Rows are points. To make a cloud, some directions were put in groups of two or more. Within a group, all points are equally far from the middle, so they leave a hole (a ring in 2 directions, a hollow ball in 3). The other directions are filled evenly. Then the cloud was stretched, turned, moved and blurred a little. Count the holes, and give their numbers of directions, smallest first.

Cloud (21 x 3)
[[-54  -3 -31]
 [ 25  31 -15]
 [ -3  -8  25]
 [-34  -9  11]
 [-36  35  11]
 [ 23  33  -6]
 [-34  -7 -47]
 [ 13  48 -19]
 [  1  60 -14]
 [ 53  -6 -14]
 [  2  58 -12]
 [ 35 -45 -37]
 [-45  -2   2]
 [ 11  41 -40]
 [-44 -17  -8]
 [ -8   5  22]
 [-51  -4  -7]
 [ 16 -24  32]
 [ 35   9  10]
 [-19  41  11]
 [ 27  17   9]]
Holes: 1 (2)

Cloud (26 x 4)
[[ 31  10 -35  17]
 [-60  -4 -18 -29]
 [-33  37 -20   6]
 [-12  17   7 -32]
 [-25   3 -17  24]
 [ 45 -15  12 -12]
 [-15  38 -10  -5]
 [-14  41 -31   1]
 [ 27 -40   9 -28]
 [  2   1  36   5]
 [  6   1 -19  35]
 [-53   2 -15 -12]
 [-20  -3 -15  23]
 [ 20  -9  13 -46]
 [-36  -1  16 -19]
 [ -5   5  35   3]
 [-12  36 -28  -4]
 [ 21  -4 -39  11]
 [-20  -5   2  11]
 [ 11 -13 -43  -5]
 [ 40 -10  13 -26]
 [  1  -3  33   6]
 [-23   8   2  14]
 [-46   4  -4 -25]
 [-31  14 -25 -26]
 [ 23  -1 -18 -16]]
Holes: 1 (2)

Cloud (52 x 6)
[[-34 -21  -6 -22 -14 -21]
 [-37  23  -8  25 -12  10]
 [  9   5  27  32  28  -3]
 [  9  35 -22   2  25 -48]
 [ 24  20  13  36  18  -6]
 [  6  25 -30 -14 -24  20]
 [-39  -5  -3 -33  17  10]
 [  4  10  18  39  28 -10]
 [  0 -30   3  11  -7  16]
 [ 22  47 -27  21  13  16]
 [ -1   1  20  22  46   0]
 [ 21   0  29 -20  11 -32]
 [-32   0   0 -28  37  12]
 [ 19 -17  14  10  33  19]
 [ 16   2  26 -19  17 -41]
 [  6  -8 -41 -13  13 -38]
 [-21  22   2  -1 -24 -51]
 [  2  21 -27   2 -21  35]
 [-37  28  22  21   2  10]
 [ 36 -10 -25   2  17  18]
 [  1  22  40 -20 -14 -13]
 [ -4   4 -21  -4 -22 -51]
 [-22  15  11   0  52   2]
 [ 25   6 -14 -15  30  44]
 [-13   8  -1  40  16 -31]
 [ -9   1  22  -3  34 -46]
 [-18  15 -45  20  30  -4]
 [  8  20 -40  33  23  17]
 [-13  11 -13  36  24 -32]
 [ 25  24   5 -25  39  -8]
 [  4  16  14  10  45  34]
 [-33  12   3  31 -21  -5]
 [-40  23 -19  19  -5   9]
 [  5   2  13 -35 -16  17]
 [-14  -2   8   0  56  12]
 [-27  -8 -12  16 -23  19]
 [ 28  -7 -34 -21  13 -21]
 [-19   0   5 -10  55   8]
 [ 31  28  12  11  37  16]
 [  9  31  12  17  38  29]
 [  2  18  -9   5 -10 -60]
 [-13  12 -16  32  26 -35]
 [-27  10 -11  25 -24  17]
 [-12  48 -26 -12   2 -21]
 [ 11  -8  11 -27  31 -34]
 [ 18 -17   7 -12 -19   9]
 [-11  41  20 -15 -15 -25]
 [-15  -5 -12   8 -24  35]
 [ 35  25 -38  24  10  -1]
 [ 16  23  11  -4  24 -51]
 [-20  -6 -13 -34 -23 -16]
 [  6   9  19  32  38  -3]]
Holes: 3 (2, 2, 2)

Cloud (94 x 9)
[[  2 -21  -3  12  29 -43  18 -27  31]
 [ -7  10 -26   0  24  -2 -45  16  19]
 [  7  34  -5  13   8 -18 -19 -15   3]
 [-10 -11 -15  37  23 -19   1  21  30]
 [-18  20   7  12  12  -7   4 -22  37]
 [ 20  19  -7  -8 -40 -15   0   0 -17]
 [ -2   1 -17 -28  33 -40  -6  52  -2]
 [ 18  17  -7   3 -14  45 -18 -13  18]
 [  5 -30  23  16  19 -31  17  10  12]
 [  1 -33  -9  -9  12 -41   3  18 -26]
 [ 11 -15  -9 -13  44 -32   7  35  -7]
 [  0  31  -7 -23  -6 -40   9  11  17]
 [-25 -15  13   2  32 -16   0   5  14]
 [ 23  12  -3 -45  20 -16 -34  18  27]
 [  7  23  14 -13 -47   1  -9   5 -12]
 [ 13 -32 -17  19   1 -36 -20  23   7]
 [ 36   1   8  15   6 -39  -4 -46  32]
 [ 16  26 -22   2 -18 -10 -44   9  -1]
 [ 18  26 -13   0  21  16   0 -13   5]
 [ -6   0   5  14  24 -29  11  51 -10]
 [  3 -10 -29   0  26 -29  32  22  13]
 [ 28 -17   1  -1 -13   0  -3  31  21]
 [ -5 -17 -25 -43  21 -20  -1   4  -6]
 [ 11  29  -9 -31  46 -20 -16  20   5]
 [ 26  27  22 -24 -24 -11 -48  -6  12]
 [ 16 -21  10 -26   6 -30   5 -14 -13]
 [  5   8 -15 -20  -5 -43 -12 -37 -21]
 [-21 -15 -41   8  25  -5   4  15  -7]
 [-11  -5  -7 -14 -35  22  13 -31 -24]
 [  9  23 -28  -7  37  -9 -15  53  14]
 [  9  26   6 -13 -40 -12 -26  23  27]
 [ 26   4  17  13 -37 -41 -18  -1  33]
 [ -2 -18 -21  -8 -20  -8 -16 -43 -10]
 [  1 -17 -13 -24  33  30 -18   0  -6]
 [ 19   8 -13 -35   7  30 -49 -12  -3]
 [ 25  -9  -4  29 -28 -29  -4 -46  16]
 [ 27  23  -4  -1 -38  15   2 -19   8]
 [  5 -20   0  16 -24   2  20  28   5]
 [-23  25  19 -20  -7  12 -22  -4  10]
 [  8   4 -12   6  40   0 -28  47  -3]
 [  1   7  -4 -20  -6 -18 -47  50  -1]
 [-17  12  17  10  15  20  12  22  -1]
 [ -8  -1 -22 -20  38 -20  -1  56 -20]
 [  4  -9 -46 -11  22  16 -14  17  -7]
 [ -7 -15   7   2  -9 -10  11 -41  44]
 [ 29   2  14  -6  -6 -30  12 -60  26]
 [-25 -17 -12 -25   5  40   9 -10 -10]
 [  5 -24   8  21  -8 -47 -16  23   5]
 [-13 -29  15  11   4 -30  34  15  10]
 [  0  17 -26 -25 -21 -29 -29   7 -14]
 [  6  12 -31 -42  21 -27 -33  20 -24]
 [ -2 -20  -9  19 -34 -26  19 -35  -9]
 [ 48  -4   5  -4 -33   1 -10 -40   4]
 [  3 -31  11   2  -2  14  28 -21  30]
 [ 24  -6 -12 -28 -31 -18 -19  -6  23]
 [-15   9  -8 -28 -19  18 -13 -34  29]
 [ -8  -5 -33 -18  10  39  -4   3 -21]
 [ -6 -29  -7 -20  38  -7   7  -8 -10]
 [-21  22  -8  -7  -9   4  -1 -22  38]
 [ -5  -5   7  14 -37 -16  12 -57   4]
 [-14   7  35   9 -10   0  15  -4  34]
 [-15  -4  30  -6 -22  25  -2  -1   8]
 [ 12  16   2 -38 -11  49 -25   3  19]
 [-32 -11 -33 -20  14   7   4 -10 -13]
 [ 20   1 -34 -27 -20   1 -21 -38  -6]
 [ 23   6 -21   0 -16  16 -42  26  14]
 [ 13 -22  -8   7  -7 -34  -8  10 -37]
 [ -4   8   1 -16  31  32 -33  28   4]
 [ -5   1   5  31  13 -26  10  50  18]
 [ 40   0   9 -28   7 -31 -22   9  16]
 [ 21 -23 -21 -24  15 -12   3 -39 -16]
 [-16 -34   9  -5 -11   8  -6   3  -4]
 [-12  -8 -24 -14 -32  -1 -14  14  -1]
 [ 20 -17 -18   3   7 -30  21 -17  37]
 [ 15  -9  -9  11 -13 -55  31 -18  12]
 [ 14   3   5  39  23 -35   9  -6  17]
 [  4  -7   1 -21  24 -40 -33  19  21]
 [ 20  28 -19 -18  21 -39 -32  27  39]
 [ 37   3 -11  -1 -21 -15 -20   6 -24]
 [-17 -23 -21   8   0   0 -14  30 -25]
 [ 11  20   7 -12 -31 -15   3   0 -28]
 [  5   9   7 -13 -44  26   4 -35  32]
 [-20   2  -7  10  28 -14  14  39  41]
 [-15 -16 -30 -10  28  -8  28  -6  23]
 [-12  -1  33   3 -15  -9  13  -1 -11]
 [  1 -15  -2  26  23 -22  20 -39  29]
 [-30  30   7  -7 -17   6   5  16   3]
 [ 16 -20 -11 -32   1 -30 -30  11 -16]
 [-11 -19 -35 -14  31   4  25  24  -9]
 [ 24 -13 -26  -8  31 -18  -9  15  38]
 [  0  21   3 -35 -29 -21 -14  22  -2]
 [-24 -11 -21 -16  32  -5  -4  43 -29]
 [ 14  45   3 -25  17 -16 -33   4   1]
 [-26  12 -13  11  26  18  14  24  -4]]
Holes: 1 (9)
